Every row gives one point. Examples show where two turns around zero, p and q, send a point. Write where each new point lands after one turn and then the other. Backwards means that the second turn is done in reverse. Each puzzle has new turns, and all numbers are rounded.
In the rows, zero is written as 128.

Turn p:
[145 183] -> [168 170]
[102 150] -> [114 159]
[128  56] -> [96 64]
[137 123] -> [134 120]
Turn q:
[153  91] -> [169 109]
[152 141] -> [142 152]
[ 94 206] -> [ 58 177]
[112  83] -> [138  81]
[128 120] -> [132 121]
Where do these land?
q, then p: [157  67] -> [162  70]
p, then q: [124 170] -> [120 169]
p, then q: [103 147] -> [101 145]

Turn p:
[130 147 107] -> [124 152 114]
[140 116 134] -> [142 116 127]
[106 135  86] -> [ 96 144  96]
[166 187 121] -> [161 190 130]
[174 108 142] -> [177 110 125]
[ 52  75 178] -> [ 69  55 176]
Turn q:
[103 100  87] -> [ 93  85 120]
[185 116 168] -> [196 133 147]
[101 145  78] -> [ 85 118  89]
[123 151 179] -> [138 175 156]
Where do these land?
q, then p backwards: [163 158 117] -> [163 131  97]
q, then p: [149 183 147] -> [141 188 118]
q, then p backwards: [181 155 115] -> [180 123  97]
p, then q backwards: [113  85 154] -> [123  79 110]
p, then q: [ 89  59 122] -> [ 94  66 164]
q, then p: [ 73 128 113] -> [ 75 119 146]

Turn p:
[ 69  86 123  78] -> [ 82  76 156  81]
[106 120 127 145] -> [106 117 122 142]
[117 173 104 114] -> [114 162 102  98]
[143 178 150 132] -> [133 184 133 134]
[205  82 136 170] -> [205 101 128 184]
Turn q:
[ 87  77 106  86] -> [ 70  74 137 114]
[126 172 165 106] -> [135 172 138  86]
[115 105  84 194] -> [121 115 125 210]
[145 128  97 127] -> [129 119  96 138]
[166 157 188 126] -> [185 159 146  91]
Where do these land?
q, then p backwards: [172 132 126 116] -> [156 126  93 122]
p, then q: [160 113 130  90] -> [159 110 121  91]
q, then p backwards: [115 175 115 135] -> [123 176 130 144]
p, then q: [ 70  84  97 168] -> [ 79  82 154 179]
q, then p backwards: [162  93 115 100] -> [131  89  86 119]
q, then p: [102  92 141  93] -> [106  97 170 115]
q, then p: [115 206 171 194] -> [138 236 119 155]

Turn p:
[151 127  49 148] -> [160 143  60  91]
[158 123 169 140] -> [153 108 151 162]
[107 107 111 142] -> [108 134  99 135]
[105 129 207  60] -> [ 81  89 215 131]
[119 155 104 150] -> [138 167 115 119]
Turn q:
[203 113 142 178] -> [186  93 162 181]
[ 67 174 138 116] -> [ 84 190 129 109]
[ 77 148 102 142] -> [ 89 163  98 142]
[110  97 141 104] -> [103 103 132 101]
[182 108 117 101] -> [177  92 120 109]
Where do these land?
p, then q backwards: [175 118 149 157] -> [179 123 113 156]
q, then p: [134 185 163 139] -> [159 150 184 137]
p, then q: [ 90 112  72  60] -> [ 83 127  84  54]
p, then q: [ 96 129 147 102] -> [ 89 137 146 115]
p, then q: [146  96 109 183] -> [154 124  86 176]

Turn p:
[149 146 112 107 139 162] -> [143 150 127  88 110 121]
[122 144 225 164 151 127] -> [ 71 106 130 126 128 216]
[110 144 133  73 120 174] -> [130 162 161 112  71 121]
[125 116 146 153 115 121] -> [119 127 117 152 141 148]
[120 146 101  85  96  93] -> [142 137 182 139 144  87]
[123 134 105 133 138  93] -> [124 105 132 128 153 100]
[117 121 104 154 152 127] -> [117 110  95 124 131 107]
[150  64 111 130 151 107] -> [178  81  99 145 129 125]
[135 136 116 153  90 148] -> [127 172 110 140 145 127]
Turn q:
[164 138 107 140 136 101] -> [121 149 157 125  91 116]
[122  66 146 116 103 181] -> [160  57 131 149 162 135]
[130 146 135 114 164 113] -> [125 155 127  99 135 106]
[133 165 103 117 127 127] -> [135 148 108 112  96 134]
[138 186 154 142 133 100] -> [ 98 176 136  96 124 157]
[118 138 114 157 144 129] -> [136 159 128 149 129 128]
[ 90  56 137 110  89 144] -> [120  52 108 167 159 118]
Where do these land?
p, then q: [115  98 123 172 118 155] -> [145 151 114 167  92 133]
q, then p backwards: [ 97  87 125 128  98 137] -> [109  94 132 155 137  93]
p, then q: [157 160 117 123 111 167] -> [132 143 104  79 106 141]
p, then q: [134 113 154 109 181  92] -> [139  69 147 140 156 106]
q, then p: [121 138 111 114 149 133] -> [140 129 141 117 149 113]
p, then q: [142 108 120 133 131  64] -> [138 132 175 140 154  88]
p, then q: [107 202 141 119 149 175] -> [101 112  49  94 140 145]
p, then q: [152 119 134 125  86 102] -> [149 159 164 115 144 135]
